Every row gives one point. The ring and each string are closed loops that go straight from each point to the next, and from the last back to the first. Before rounding, they use only three directions, however many columns there are. How many times does the string pass through the ring? Passing back the other way cancels.
In the rows, 128 means zero.

Ring:
[[133 114 111]
 [139 154 112]
 [133 173 122]
 [112 162 131]
 [108 135 130]
 [122 106 121]]
String (20 x 3):
[[131 154 123]
 [129 161 112]
 [132 178 109]
 [135 198 113]
 [137 182 140]
 [133 172 143]
 [124 198 133]
 [114 195 119]
 [114 169 110]
 [119 155 118]
 [124 151 133]
 [123 166 143]
 [119 186 142]
 [115 190 118]
 [119 182 113]
 [124 160 120]
 [130 156 131]
 [139 168 141]
 [140 173 131]
 [136 157 132]]
Times through: 1

Ring:
[[147 106 103 122 106  84 118 170]
 [156 134 120 121 134  82 123 185]
 [150 153 125 116 151 103 128 174]
 [135 154 119 112 148 130 130 149]
 [120 145 116 112 136 154 124 121]
 [112 128 119 117 118 164 113 102]
 [112 112 117 121 103 158 106 100]
 [119  96 107 123  89 136 105 115]
 [132  92  98 123  89 106 111 142]]
String, 19 rows:
[[147 130 127 123 129 101 114 164]
 [141 127 108 117 124 105 124 161]
 [154 140 100 113 139  81 138 191]
 [164 161 134 118 162  82 128 197]
 [158 160 146 121 159  96 119 181]
 [144 140 128 120 138 111 118 159]
 [151 149 143 123 148 105 115 168]
 [169 164 152 123 166  79 119 199]
 [165 145 119 118 147  70 131 203]
 [159 128 100 117 129  68 132 197]
 [165 123 118 124 126  61 119 200]
 [158 118 128 127 120  77 110 181]
 [141 125 129 124 122 111 109 151]
 [137 120 116 121 117 113 115 148]
 [145 114 129 127 114  99 105 157]
 [147  95 103 125  96  80 112 168]
 [144  87  71 118  87  74 128 174]
 [139 108  89 117 106  97 126 161]
 [143 121 114 121 119 102 118 160]]
Times through: 0

Ring:
[[128  90 145 143 156 103 102 148  99 132 138 121]
 [132 109 164 118 135 143  99 153 124 167 116 130]
 [135 132 160 100 118 168 106 143 143 177 110 132]
 [137 156 135  90 105 179 124 123 157 166 118 130]
 [135 163  92 104 110 150 145  96 148 120 147 118]
 [131 145  81 127 128 114 145  93 128  94 161 109]
 [126 113  93 151 151  81 131 108 102  85 165 104]
 [126  97 110 156 160  77 119 123  93  95 160 108]]
String (23 x 12):
[[148 167 112  68  94 211 137 121 161 162 133 151]
 [139 157 162  77  97 203 112 138 167 197  98 138]
 [130 136 179 103 115 164  98 145 151 192  93 122]
 [126 126 159 124 129 131 105 135 135 161 111 111]
 [132 121 137 121 133 133 114 133 124 143 131 123]
 [135 105 135 122 142 133 111 144 112 139 140 134]
 [136  88 135 131 153 122 107 153  97 131 148 138]
 [126  75 165 148 163  98  89 162  92 144 129 122]
 [121  88 176 151 156  94  87 154 106 154 114 107]
 [127 115 142 132 139 117 110 133 120 139 129 114]
 [136 104 120 127 145 125 117 138 105 122 152 133]
 [140  85 131 125 154 132 108 158  93 131 154 148]
 [133  88 183 122 145 142  84 173 112 178 111 137]
 [126 116 188 120 130 141  89 153 135 187  94 117]
 [126 128 175 117 124 143  98 141 142 179  98 113]
 [134 130 124 115 127 141 122 126 129 137 137 125]
 [143 152 122  83 106 189 129 126 151 159 130 143]
 [145 168 112  73  95 203 138 117 162 158 132 145]
 [134 168 137  89  98 178 126 114 167 169 111 121]
 [127 155 151 109 110 150 116 118 158 168 104 107]
 [131 140 128 114 122 141 123 119 139 142 129 117]
 [145 158  90  87 107 179 145 110 146 129 152 142]
 [146 156  92  85 107 183 144 114 145 133 152 145]]
Times through: 4
String, 23 rows:
[[127 121 137 131 136 117 113 127 124 137 129 111]
 [133 104 117 132 147 116 118 134 104 117 153 128]
 [129 121 134 127 135 123 115 129 123 137 132 117]
 [136 105 138 121 141 136 110 146 112 142 139 135]
 [138 105 163 108 134 160  98 162 121 172 120 144]
 [131 120 193 104 122 166  88 161 142 202  89 130]
 [127 129 162 119 126 137 104 135 138 166 108 113]
 [124 133 183 117 121 143  95 140 148 187  89 108]
 [125 131 164 122 126 132 104 133 140 166 105 108]
 [138 130 128 104 124 159 120 134 131 147 135 137]
 [142 125 150  92 120 181 109 151 136 173 121 149]
 [137 111 174 101 128 170  95 164 130 186 109 144]
 [133  93 183 117 142 148  86 172 116 181 109 139]
 [133  76 166 133 157 123  89 170  96 155 129 138]
 [121  92 175 149 154  96  88 152 108 154 113 106]
 [126 108 142 140 146 105 108 134 113 134 132 111]
 [133 112 108 131 144 115 125 126 108 111 157 125]
 [133  78  73 161 175  68 132 125  67  58 198 126]
 [125  76  85 177 180  44 125 120  67  57 188 107]
 [119 109 144 154 149  81 107 125 113 126 128  93]
 [120  91 117 170 166  56 115 122  89  91 156  96]
 [124  84 103 168 171  59 119 125  79  79 171 107]
 [118  97 151 160 157  74 100 133 104 127 128  95]]
Times through: 3
